Each row of a before or after table is a point. One or more steps were done to the points. Then noise was added and the rows were shuffled. The steps act on how far a point lies along the listed directions, d1 being the first. Name the steps. A step turns or swaps two directions, mirrors them in a line or flattens them onto one, adds a multiple of one to another, or multiplies one. Angles are multiples of 10 degrees, from the lower direction toward the higher: turns from -170 to 170, lines from 10 to 170 but not 90. Use the fewest steps. Two steps may share a direction if one is a turn and the other turns, adds or multiplies; they go together, in the order done. Otherwise the lowest direction goes first.
In the rows, zero is written as 128.

Directions:
(1): [164  70 139]
(2): [168 162 174]
Before (12 x 3):
[[213  93 181]
 [137  40 125]
 [174 116 144]
 [132 110 128]
 [169  59 163]
 [ 92  97  80]
 [ 84 154  84]
 [102 144 118]
 [115 134 131]
 [115 163 112]
 [116  87 121]
 [ 55  92  43]]
After, 12 rows:
[[ 61 106  80]
 [ 90 177 109]
 [ 92 133 114]
 [ 84  61  90]
 [130 154 144]
 [139  84 102]
 [126 135 139]
 [134  27  88]
 [ 75 231 105]
 [115 122 118]
 [152 155 143]
 [136 195 141]]
Steps: turn d1 and d2 by -80 degrees

Directions:
(1): [148  41 123 126 135 167]
(2): [107 136 151  40 138 154]
(3): [171 165 112 132  87 194]
Before:
[[119 115 123 139 132 115]
 [126 143 123 119 121 135]
 [125 105 129 138 134 121]
 [143 130 124 140 113 131]
 [123 126 131  79 123 157]
 [135 112 131 148 136 130]
 [134 126 132 106 128 145]
 [141 152 129 146 112 123]
 [145 127 118 143 125 133]
 [140 110 121 135 123 129]
 [123 108 123 145 139 112]
 [143 125 110 139 124 139]]
After, 12 rows:
[[106 135 150   8 131 177]
 [148 122 119 162 113 125]
 [127 131 140  74 131 155]
 [151 124 112 169 122 126]
 [142 126 125 174 129 122]
 [148 123 105 159 121 133]
 [122 129 127 106 127 139]
 [131 126 115 173 130 104]
 [124 125 117 157 127 110]
 [144 122 116 152 117 124]
 [147 122 124 171 118 116]
 [130 127 124 155 126 116]]
Steps: flatten d1 and d3 onto the line at 60 degrees; multiply d2 by 2.5

Directions:
(1): [107 178 103 198 176 171 145 160 148]
(2): [ 85  77 162 176 154 131  79  74 147]
(3): [ 86 135 191 138 148  96 177 143  62]
(4): [130  96  53 123 192  82 146 106 101]
(5): [112 108  86 187  58 114 107 154  80]
(6): [200  70 147 159 137 178 166 129 106]
Before (10 x 9):
[[179  52 156  92 158 143 142  80 125]
 [137 104 134 178 204 164 148 150  99]
 [114  86 154 232  36 149 117 150  52]
 [182 106 144 150 169 172 125 133 128]
 [159  89 186 118  79 179 113 115 179]
 [ 98 155  62  88  46  77  88 119 123]
 [142 112 133 179 189 133 154  97 150]
 [233 117 129  73 144 115 143 111 122]
 [119 130 112  77 107 106 104 102 141]
 [ 42 190 215 210 132 136 133 160 119]]
After (10 x 9):
[[136  84 140 187 114 125 112  91 142]
 [124  74 156 188 148 165 107 132 101]
 [198  74 116 109  65 151 129 128 106]
 [229 152  93 132  97 147 131 155 121]
 [185  75 127 101  98 153 141 119 148]
 [131 104 249 113 188 129 199 104  78]
 [103 210 118  38 153  94 153 119 154]
 [ 46 107 174 206 142  87 110 111  88]
 [130 154  97  76 104 114 120 123 140]
 [178  89 140 162 132 168 100 131 127]]
Steps: turn d1 and d2 by 50 degrees; mirror d3 and d5 in the line at 20 degrees; flatten d4 and d6 onto the line at 100 degrees

Directions:
(1): [ 76 113 220 174 117 135 135 174 134 112 176 153]
(2): [160 127 114 106 128 152 123 168 146 213 211 100]
(3): [124 140 124 141 125  71 103  63 184 158 160 203]
(4): [107  47  99 103 139 147 101 105  54 118 168 171]
Before:
[[138 133  76 112 140  96 122  62 131 132 102 171]
 [165 104  67 128 126  88  80  37 119 118  96 161]
 [ 99 164 207 130 132  70 116  76 184  90  95 191]
 [157 198 136 128 119 143 176 176 156 125 108  49]
 [ 99 127 197 159  95 158 129 193 131 108 164  92]
 [167 176 153 137 127 139 176 168 152 120  93  66]
 [152 137  89 106 154 176 148 173  87 152 115  54]
 [194 133  68  77 138 172 100 115 115 152 107  88]
 [121 150 209 138 132 117 135 159 159 116 112  76]
 [155 171 125 136 131 172 159 207 107 127 147  53]
 [167 168 117 103  96 152 134 148 141 198 146  78]
 [176 154 130  92 138 161 145 194 119 183 171  24]
 [114 174 178 167 126  63 154 112 181 105  61 166]]
After (13 x 12):
[[199 163  92 136 117  86  96  81 196 193 141 119]
 [ 87  97 185 149  97 165 121 167  86  61 131 116]
 [122  99  91  94 106 147 117  82  54 106  85 133]
 [122  70  96  92 136 183 142 149  34  98 160 108]
 [ 95  59 181 112 140 143 110 145  80 114 166 114]
 [126 112 100 127 145 186 147 173  17  53 107  85]
 [123  94 157 118 135 102 122 147 133 202 225 188]
 [184 136  72  76 138 174 103 106 109 117  70  90]
 [118 123 195 102 132  92  99 113 186 189 226 198]
 [129 128  85 103 152 180 147 151  48 106  63  60]
 [125  81  98  93 147 158 135 113   8  39  70  84]
 [166 166  88 117 132  97 124  89 184 189 146 151]
 [144  62 117 103 144 177 139 149  47 109 159 112]]
Steps: turn d2 and d4 by 160 degrees; turn d1 and d2 by -20 degrees; multiply d3 by 1.3

Directions:
(1): [ 87 187  73  83 130 153  83 158  83 160  61 146 143 163 182 159 107  88]
(2): [213 192 120 128 105  80 187 108  64 110 131 179 135 158  91 130 101 107]
(3): [155 154 179 131 153 160 154 199 132  37  94 104  77  90 157 160 126  90]
(4): [111 134 114 118  97 165 149 128  30 141 157  41  93  95 131  81  86 161]
Before (10 x 18):
[[ 14 125  64  90 120 184  61 135 126 216  71 111 163 159 195  90  90 131]
 [163 117 148 138 139 100 176 113 108 112 159 123 104 115 117 131 118 133]
 [128 110 125 148 117 120 138 111  84 160 154  90 144 108  96 103 118 182]
 [125 111 169 130 151 113 102 117 196 106 132 139 142 118 145 178 169  87]
 [ 88  49 166 170 167 104  74 119 236 131  89 175 180 128 107 166 165 119]
 [114 158 151 108 126 184 148 179  97  39 104  71  73  88 157 127 109 132]
 [149 114 171 158 137 138 169 136 135  54 127 121  86 125 152 124 122 111]
 [142 115 199 131 179 125 119 202 240  27  92 132 101  82 159 146 169  91]
 [130 135 133 123 138 121 102 126 166 139 109 142 133 113 145 151 154 104]
 [111 144  73  77 113 138  67 155 130 153  73 153 179 168 146 164 136  74]]
After, 10 rows:
[[ 77 131 119 124 139 153  90 164 112 148  87 101 142 105 158 148 125 143]
 [204 115 174 139 110 122 169 170 145  36 139 114 121 101  89 145 138  93]
 [145 101 215 159 173 149 153 193 251  26  80 137 105 103 165 140 141  96]
 [ 82  66 136 150 114 127 108  68 200 142 177 117 144 117  95  83 156 203]
 [168 150 131 126 128  76 133  70 119 134 142 169 163 150 115 159 133  95]
 [105  88 105 151 113 116 132  66 122 162 160 145 142 171 134  95 121 147]
 [182 122 100 127 107  29 139  54 170 170 163 213 194 169  57  82 144 150]
 [ 95 120 100 117 131 123 122 107  83 177 141 113 121 135 150 134 115 147]
 [175 144 146 131 131  99 141 108 139 122 132 147 130 109 121 135 140 107]
 [188 165 135 149 132  57 138 120 113 113  62 230 180 174  96 181 113  68]]
Steps: turn d1 and d3 by 140 degrees; turn d2 and d4 by 80 degrees

Directions:
(1): [177 161  79 107 137  14 128 128  46 138  87  99 169 145 135  86 144 123
 117 114 104 138  97  87]
(2): [116 152 118 153  47 142  83 177 135 144  99 126 146  98 249 119 129 176
 141 121 158 116  73 145]
Before:
[[122 135 130 129  85 133 113 148 122 138 115 127 139 124 172 119 124 162
  139 112 142 117 113 134]
 [127 135 111 122 115 119 123 140 113 135 118 119 144 136 138 117 126 139
  139 146 115 128 116 132]
 [129 137 120 131  95 124 113 165 120 146 125 127 125 116 198 133 102 152
  134 128 149 123  97 117]
 [121 118 150 124 162 148 148 109 143 125 131 139 112 120  72 146 118  98
  149 139 123 134 156 131]
 [136 126 134 136 149 118 140 131 137 135 121 123 142 131 105 129 118 120
  120 133 125 122 124 136]
 [127 125 130 126 118 143 130 137 133 116 129 140 126 139 124 133 127 110
  127 124 133 128 138 122]
 [102 114 143 157  81 155 102 157 152 138 123 131 119 102 176 129 124 150
  133 140 154 128 105 129]
 [121 137 115 131 126 127 136 142 132 124 134 143 124 132 139 133 120 140
  134 133 143 118 140 145]
 [122 161 122 151  87 139 109 158 134 130 120 117 130 108 195 141 133 157
  131 113 155 118 111 135]
 [104 107 170 141 130 215 131 129 175 128 164 152 108 127  98 157 129 116
  142 146 140 130 151 156]
 [ 78  70 192 133 184 229 150  79 194 104 182 152  74 131  36 183 114 103
  128 136 126 126 191 154]
 [128 148 118 132  96 103 115 141 101 143 115 121 144 121 174 109 126 150
  127 125 145 117 103 126]]
After, 12 rows:
[[137 149 114 124 108  84 121 133  89 142 113 117 147 127 158 103 128 142
  123 125 137 121 106 118]
 [146 121 115 124 146  63 136 121  86 133 115 112 137 135  95 103 135 112
  114 135 116 143 122  86]
 [130 139 110 124 139 107 142 136 119 123 133 140 127 138 123 128 122 133
  131 133 136 121 143 136]
 [128 124 140 143 134 138 133 138 152 137 123 127 138 124 122 133 115 128
  123 134 134 118 121 146]
 [ 93  73 183 121 207 197 162  67 171 102 178 146  79 143   7 175 119  90
  122 134 113 131 197 140]
 [138 112 149 116 179 146 156 102 127 126 158 138 121 152  37 139 137  87
  129 142 111 141 164 124]
 [129 125 128 123 123 137 133 135 128 116 128 138 127 141 118 131 129 108
  126 123 131 129 139 118]
 [157 167 100 124 140  64 136 130  81 127 113 101 143 135 129 121 141 127
  118 110 124 130 126 100]
 [125 135 112 123 113 122 122 141 115 136 119 120 144 134 140 118 126 140
  138 147 117 128 114 133]
 [145 137 114 111 120  83 131 129  87 136 110 117 148 143 128 106 130 142
  130 110 121 126 122 111]
 [156 140 103 110 134  68 133 144  82 144 119 116 134 137 149 118 109 129
  123 125 126 132 106  91]
 [110 116 157 131 147 170 140 118 157 126 133 144 109 114  91 152 115 108
  154 140 133 130 151 142]]
Steps: swap d1 and d2

Directions:
(1): [155 133 153 134 137  98 141 132 138 151  71  88 139 124  39 126 116 132
 176 115 126 232 225 151 124 133 107 191 101  60  91 146  99 129 131 131
 162 121 106 171  62 175 115  67 160 130 154 142]
(2): [169 165 152 170 112  84 125 182 110  77 167  83 175 163 109 163 176 137
 128 154 108  82 165 137  80 139  56 152  60 172 116 153 144 141 173 172
 127 116 121  70 106 107  96 205 133 147 200  83]
(3): [ 96 137  76 119  94 173 178 111 173 181 120 170 155 145 148 128 122  98
 110 102  38 124  69 127 165 132 126 232  94 127 108 144 151 136 144 188
 146  89 125 113 126 225 114 139  90 180 124  83]
(4): [116   7 114 163 159 124  81 149 163  54 105 137 122  83 153 165  57  44
 133 167  99  93 154 144 148  51 113 177 125 125 112 169 161 137 118 106
 116 106 122 111 129 137 142 145 148 121 157 197]
(5): [ 84 144 146 154 151  67 132 135 180 113 132 152 120 117  98  72  61 107
 154 110 120 127 163 113 105 186  73 117 170  98 157  98 210 127 152 150
  89  79 222 118 102  90  76 129  71 154  61 125]
Before, 11 rows:
[[135  88 159 157 144  65 106 141 141  99  86  83 119  75  74 127  85 122
  164 138 140 195 238 137  99 123  90 147 125  94 102 130 132 126 139 101
  121 109 129 171  78 102 120 110 179 113 147 186]
 [102 170 107  98 126 181 172 114 146 170 138 150 149 160 140 128 140 157
  107  96  89 120  79 121 151 153 132 173 117 130 128 127 143 138 144 179
  143 112 107 137 138 169 111 127 106 162 102  70]
 [176 121 158 142 149  87 137 131 132 135  84  99 117 132  62 122 123 156
  182 115 170 235 218 153 127 152 108 161 122  53 113 125 106 124 151 129
  132 145 130 163  61 115 124  63 164 115 127 144]
 [104  86  87 105 111 186 123  94 107 154 120 191  92 112 196 134 124 135
   98 135 134 117  31 107 158  90 218 100 160 142 135 126  80 110  78 108
  150 167  95 150 177 148 159  90 152 117  95 137]
 [125 104 107 125 115 133 132 114 139 152 117 143 144 113 135 103 115 125
  129 115 110 129 103 110 136 139 150 133 140 134 129 137 127 113 134 124
  127 137 140 132 139 128 118 137 120 126  97 129]
 [113  73  76 121  96 183 162 126 177 167 108 187 154 105 161 146 100  62
   96 120  48 114  44 121 185  77 164 227 118 133  99 134 123 144 120 172
  134 100 109 133 144 191 141 141 131 141 130 145]
 [125 145  93 113 118 156 166 124 136 152 119 134 147 129 126 131 114 129
  123 122  76 178 107 148 154 120 161 197 106 103 107 159  99 146 111 159
  152 119  78 158 108 204 124 103 129 149 158 119]
 [171 127 172 145 147  87  92 169 114  76  98 110 130 126  73 134 155 125
  158 152 172 160 210 151 112 113 104 138 125  97 112 140  94 125 103  95
  128 133 100 141 124  96 138 133 157 102 176 163]
 [159 183 195 166 151  56 124 159 102 102 135  90 142 142  76 133 152 156
  175 134 169 174 210 120  76 158 101  85 131 109 124 145 135 132 144 120
  152 145 130 125 105  92 120 128 149  97 144 148]
 [125  81 113 138 132 122 132 125 139 146 128 138 134 124  96  95 116  90
  137 113 103 137 145 142 138 145 119 165 144  94 134 125 135 125 128 128
  131 123 150 125 114 149 133  80 109 133 120 141]
 [ 93 103  58  98 122 196 158  74 176 184 127 185 116  98 190 117  97  85
  101  89  69 130  36 132 173 144 177 191 138 122 133 106 139 110 122 138
  133 101 110 148 157 206 127 102 101 143  78 132]]
After, 11 rows:
[[132 116  65 109 113 184 167  91 161 174 126 146 137 119 162 145 127  95
  115 101  59 144  75 146 163 139 153 232  87 129 103 128 122 117 133 158
  154 104  79 140 133 225 121 121 129 150 124 118]
 [134 169 138 107 138 145 168 122 141 174  96 113 147 155  66 125 130 165
  150  92 115 188 169 141 145 148 110 195 108  83 106 137 115 135 141 161
  166 115  93 169  91 181 107  78 138 154 121  86]
 [138 109 110 131 111 133 133 123 131 145 117 134 159 116 127 108 126 129
  138 116 106 130 114 109 134 137 138 145 126 138 122 143 120 119 138 137
  136 139 131 129 136 131 121 142 126 122 119 124]
 [134  87 113 138 132 126 132 140 132 128 143 128 136 135 107 110 132  98
  127 120 101 114 142 144 127 137 113 163 129 117 137 127 130 128 129 126
  132 131 137 107 123 142 138 100 115 139 140 139]
 [119  82 146 154 130  86  93 142 129  81 130 110 116  81 137 132  97 123
  128 150 144 116 171 116  93 116 105 103 139 146 128 116 151 127 131  96
   98 114 146 134 127  65 138 165 157 116 132 172]
 [133 144 110 113 129 137 155 132 134 147 107 113 141 120 103 123 107 132
  139 124  96 206 139 150 141 119 150 185 116  84 108 161  85 151 108 142
  154 131  73 169  92 189 123  93 146 141 168 136]
 [118  94  83 103  98 185 130 109 108 152 123 183 107 126 191 154 150 138
   96 144 112 111  35 124 157  87 205 140 120 157 122 143  78 113  92 136
  160 160  76 138 167 172 150 107 163 124 123 122]
 [153 177 202 167 164  52 107 158 100  88 133  92 127 132  75 122 141 152
  174 136 196 182 214 111  69 164 110  47 161 104 134 136 138 122 130 104
  140 154 145 136 115  60 124 116 156  84 122 170]
 [143 118 156 137 149 110  85 160 118  72 118 146 112 117 119 121 145 115
  133 157 180 120 154 132 122 111 119  96 157 120 139 118 122 119  96  97
  103 134 128 124 165  68 143 146 130  99 131 162]
 [190 111 182 145 156  69 113 146 106 102  94  74 109 130  63 124 137 168
  184 130 203 216 233 156 107 142 116 114 127  69 120 123  96 127 143 102
  127 171 123 157  74  65 135  74 179  97 139 159]
 [112  76  60 122  85 198 176 123 182 172 114 197 159 110 175 157 108  55
   86 119  31  99  20 117 191  72 159 249 104 139  92 141 124 147 131 188
  139  95 107 124 145 210 130 148 125 152 130 132]]
Steps: add -1.5 times d4 to d1; turn d1 and d3 by -30 degrees; flatten d2 and d5 onto the line at 60 degrees

Directions:
(1): [213 110  85 161 116 139 141 153 142  83 163 165 165 115 116 130 145  36
  48  67 175 100  80 155 147 165 141 120 159  99  90 113 174  17 139 162
 109 105 137 155 195 152 160  73 118 142 136  98 157 147 137 154  62 143
 123 128 158  56  78 204 104 162 129 187]
(2): [159 149 112 157 102 116 106 169 127 182 163  90  99 143 188  98  59  78
 170 165  60 130 127 122 168 106 121 147 121 145 101 125  98  69 172 153
  93  66 121  94  65 125 183 177 166 134 103 230 144 238 132 131 126 175
 125  56  88  74 187 124 121 185 135 150]
(3): [174 147 204 133  54 105 194 168 110 148  71  38  52 174  83 188  84 153
  74 102 133 170 147  98 144 121  96 145  78  92 129 163 140 102 129  62
 110 126 127 171 177 122  69 123 104 113 109 170 175 142 119 134 159 102
 236 111 143 143 120 179  77 112 165 159]
(4): [113  82  96 138 176  60 131 172 160 200 151 145 173 114 176 155 131 161
 129  80 178 154 114  60  71  99 110 126 127 160  63 138 121 106  84  95
 116 151 222 201  86 104 160 160 138 191 161 157 148  88  93 135 204 180
 130 176 134 141 172 224 106 151  97 116]
Before:
[[157 140 180 108 111 113 169 124 125 108  85 108 115 145  88 155 129 136
   87 119 150 134 138 137 123 145 125 133 125 108 141 148 141 144 120 108
  135 144 119 150 165 150  87  88 100 124 123  93 143  95 120 121 120 100
  164 149 149 135  98 141 106  97 142 137]
 [169 142 143 137 101 148 174 129 122  90 121 136 124 137  95 146 128  98
   65 102 156 111 111 145 165 141 135 134 130 101 140 135 154  98 128 118
  133 142 109 135 186 141 120  95 101 113 135 113 149 123 137 131  95  86
  154 136 143 109  73 158 106 108 135 145]
 [155 119 112 151 131  97 130 171 142 171 143 133 148 128 159 130 122 121
  123  99 137 151 121 103 116 124 127 143 122 135  76 124 123 101 126 110
  108 114 178 150 108 118 136 141 145 166 134 161 158 141 135 135 144 165
  132 133 127 111 145 178 107 142 119 146]
 [135 117 113 129 155 141 127 126 128 115 127 145 143 113 117 123 153 125
  129 115 144 124 123 144 110 122 133 132 151 133 130 126 136 142 131 128
  140 135 132 131 139 137 133 122 122 142 149 108 117 104 122 130 109 136
  119 149 151 141 118 114 152 126 121 122]
 [102  99  80 136 173 152 123 116 149 102 155 175 174  93 131 117 161 108
  136 108 160 113 109 126 113 135 150 108 158 147 118 120 135 162 113 132
  138 151 167 134 124 131 146 118 126 155 152  70 113  93 132 139 132 156
   88 169 148 141 114 145 143 119 104 106]
 [108 101 118 131 136 112 141 130 129 132 122 137 134 111 118 147 127 160
  115 109 165 139 121 111  93 120 135 126 123 136 117 129 136 117 122 109
  125 151 166 173 139 118 130 146 123 151 139 124 140 119 111 128 165 137
  164 159 135 139 130 160 117 122 103 122]
 [148 135 127 147 112 132 130 147 123 142 139 104 115 126 144 129  93 112
  121 119 119 127 139 117 139 118 132 138 129 123 108 127 126  95 145 108
  105 105 144 135 110 116 145 127 150 132 114 157 144 163 144 131 128 150
  137 107 116  99 131 161 121 148 123 163]
 [ 96  90  90 107 186 112 112 123 143 131 148 178 179  86 141 129 165 149
  133 101 176 117 107 105  87 126 134  99 154 138 109 114 127 155 106 138
  140 148 178 149 122 103 143 128 121 149 152  79 103  61 111 120 153 154
   84 191 129 157 126 132 114 124  98  98]
 [123  95 115 127 143 106 118 126 125 143 140 140 162 120 128 138 146 143
  130 113 146 115 110 119 113 120 132 126 137 140 112 126 139 122 107 110
  120 136 148 161 135 129 141 124 122 145 140 111 137 100 115 135 139 136
  115 150 147 136 130 170 132 130 118 110]
 [108 132 106 120 135 164  91  90 128 112 146 153 160  96 123 100 151 104
  156 151 107 101 126 165 146 143 147 127 142 141 147 109 122 161 152 155
  133 116  95  77 100 127 138 110 136 102 129  96  96 141 137 116  98 117
   81 113 123 122 115  68 151 122 112 115]
 [125 164 126 119 117 171 107 101  96  97 144 142 124 140 147  65 115  73
  148 178  67  82 133 187 167 140 148 135 155 136 175  87 106 137 177 167
  135  94  66  46  97 145 146 137 144 106 107 127 115 183 165 128  64 134
  102  55  92  97 127  42 151 125 132 121]
 [100 103  95 121 178 111 106 118 144 141 146 173 196 118 148 111 178 131
  132 110 176 110 115 135  75 143 150 108 158 154 121 119 132 164  98 137
  142 149 160 145 102 121 148 126 150 140 152  94 109  77 115 126 147 131
   89 177 136 136 122 153 148 119  88 112]]
After (12 x 64):
[[125 118 111 144 125 116 128 144 131 148 136 123 121 118 138 125  94 135
  134 131 130 133 125 113 120 115 130 130 121 145 107 130 120  89 145 125
  112 119 150 148 112 122 154 165 142 149 126 168 144 169 118 127 156 157
  160 122 112 117 156 148 118 144 106 131]
 [ 92 135 170  83 139 167 156  63  96  45  84 165 148 133  59 131 198 158
   76 112 164  97 140 168 109 163 145 116 140 109 195 104 150 210 109 103
  176 189  97 122 190 144  59  77  86 107 140   6 113  28 149 126  95  72
  147 159 159 182  50  80 142  42 129  97]
 [144 106 135 130 119 107 138 138 114 136 120 116 141 138 115 152 134 145
  117 105 142 122 113 118 124 121 126 134 123 126 113 134 148 112 111  98
  116 131 141 171 155 129 130 123 116 130 134 120 149 112 114 139 136 128
  152 139 155 135 120 184 115 126 134 126]
 [131 116 188 112 110 104 188 134 124 127  64  94 124 156  62 195 168 186
   49  64 217 155 138 118  72 147 125 111 105 100 146 159 163 175  80  57
  144 178 156 205 196 121  51  87 105 114 141  76 146  31 105 128 172  70
  209 193 175 180  76 203 103  71 125 138]
 [154 123 147 122 124 131 159 141 119 120  94 109 113 131  86 151 140 141
   98  97 157 142 126 131 111 118 120 135 122 112 128 145 147 134 129  92
  135 139 127 159 174 137  98 112 106 133 139 117 142 101 117 137 122 118
  170 143 160 150 107 137 132 111 139 134]
 [126 125  93 145 153 147  97 121 132 121 170 158 159  95 163  97 123  94
  141 127 128  97 126 139 130 130 152 127 161 137 107 106 126 104 142 143
  118 117 145 118  99 122 170 120 157 139 125 117 115 146 154 131 103 161
   78 118 114  93 124 139 146 150 102 149]
 [188 164 129 140  97 103 118 169 127 172 157  91 109 152 185  90  52  62
  157 172  66 118 125 137 173 121 127 155 131 141  97 132  94  71 176 159
   92  61 115  96  67 147 183 152 159 135 104 213 153 231 126 122 112 172
  122  59  91  56 178 125 108 176 133 158]
 [138 109 180  99 116 103 192 140 126 121  70  98 101 127  61 205 145 191
   58  67 207 157 128  83  95 126 104 110 103  89 131 150 149 152  96  64
  141 170 165 201 205  96  49 101  84 122 138  78 147  34  99 125 175 105
  199 199 159 199  85 177  67  77 137 121]
 [208 148  95 168 102 140 140 167 131 131 175 137 132 135 163 101  82  22
  100 126 105 100  95 150 202 129 139 141 146 122 102 119 133  19 169 163
  100  82 111 106 129 142 197 130 142 130 120 191 158 223 143 139  76 149
  123  78 106  42 121 164 108 172 124 168]
 [110 121 183  93 107 152 168  93 119  86  59 118 132 116  25 181 190 184
   76  92 182 135 140 139 117 156 125 125 107 102 171 143 161 202 103  74
  152 180 109 150 197 121  36  58  84  89 142  32 121  32 120 118 135  51
  170 179 179 195  48 119 116  52 131 110]
 [139 106 168 129 108 142 205 138 130  79  76  98 113 138  44 196 154 158
   51  55 201 153 125 107 113 141 122 113 111  99 137 152 168 163  96  49
  142 179 161 199 222 126  59  81  77 130 143  51 158  50 127 144 156  98
  206 190 188 181  64 203  90  78 142 128]
 [143 118  88 149 152 114 111 147 148 143 159 171 180 112 161 109 145 106
  132 106 137 124 112 122 116 135 146 131 144 137  87 108 130 109 129 140
  117 116 169 129 109 124 149 129 151 162 135 130 141 132 141 136 119 161
   96 142 126 108 133 157 130 141 113 140]]
Steps: multiply d1 by 1.6; multiply d3 by 2.5; turn d2 and d3 by -110 degrees; multiply d4 by 0.7
